Each row of a before or after table is a point. The points were changed in one or more steps. Then noise was added and the rows were shuffled. The steps act on columns, c1 being the first. Write out the steps. A step turns or swaps two columns, mirrors them in a line or flattens them onto one, adds a multiple of one to another, or multiplies or shifts one. Angles are multiples of 10 degrees, from the lower column toward the higher: turns from -170 to 170, lines from 10 to 170 but not 90. Use the fewest steps. Two steps may share a column if one is a turn and the other turns, adds or multiplies; they go together, in the order done. Otherwise the lowest column goes first.
(in the rows, 128 means zero)

Before (13 x 2):
[[ 84  95]
 [120 181]
 [158  94]
 [139 171]
 [120 149]
 [124 114]
 [133 141]
 [ 70 158]
 [ 90  89]
 [ 78 136]
 [173 183]
 [ 62 116]
 [128 194]]
After (13 x 2):
[[ 85 178]
 [134 140]
 [114 183]
 [ 90  90]
 [ 83 154]
 [115  90]
 [110 119]
 [128  54]
 [124 115]
 [ 63 140]
 [174 132]
 [123 183]
 [ 89  75]]
Steps: mirror c1 and c2 in the line at 160 degrees

Before:
[[ 71 167 142 115 133 140]
 [101 123 128 111  95 163]
 [185 185 132 110 175 121]
 [110  44 175 117 135 111]
 [ 62 167 137 146 180 164]
 [142  79 129  97 169 179]
 [105  98 142 125 105  89]
 [ 98 173 224 163 110 102]
 [134 142 117 132 209 145]
 [156 175 137  74 176 171]
 [ 92 101 129 156  93 127]
 [ 95 116 164 186 195 120]]
After:
[[142 117 164 185 195 159]
 [ 97 124 128 111  96 162]
 [126 166 143 115 134 186]
 [148  46 174 117 135 142]
 [109 141 116 133 210 125]
 [104 166 137 148 179 198]
 [ 77  79 128  96 169 124]
 [171  99 142 124 105 144]
 [126 184 133 111 174  70]
 [ 79 173 136  73 177 107]
 [158 173 223 162 110 151]
 [136 100 131 156  93 164]]
Steps: mirror c1 and c6 in the line at 130 degrees

Before (10 x 11):
[[120 105   7 142 133 167 119 121 107 107 162]
 [143 135 141 162 144 174  99 132 114 119 134]
 [133  95 136 151 101 144 181 119  98 138 184]
 [190  99 157 137 148 142 102 142 170 110 132]
 [174  94 157 105 142 203 170 156  83 115 115]
 [118  87 108 151 150  92 132 121 101 181 116]
 [113  83 127 151 157  99 114 158 144 109 114]
 [113 140  94  74 140  84 151 175  99 132 176]
 [110 140  76 123 108 108 178 119 148 160 116]
 [182 142 150 145 152 169 244 143  82 155 115]]
After:
[[137 141 175  69 177  84 153 173 112 139  93]
 [115 132 132 167 124 173  92 130 143 118 115]
 [136 142 155 145 101 166 243 140 168  69 113]
 [162 138 137 124 133 112 171 119  75 134 152]
 [101  96 151 102 107 203 171 154 178  91 122]
 [139  95 149 149 206 144 180 113 149 118 125]
 [112  81 112 150  87 105 113 160 118 153 108]
 [112 106 208 142 165 165 117 123  39 146 105]
 [ 85  96  75 140 119 142 102 142 130  73 108]
 [180  85 164 148 100  91 132 121 124 120 120]]
Steps: turn c1 and c10 by -110 degrees; turn c3 and c9 by 120 degrees; turn c5 and c11 by -120 degrees; multiply c5 by 1.3
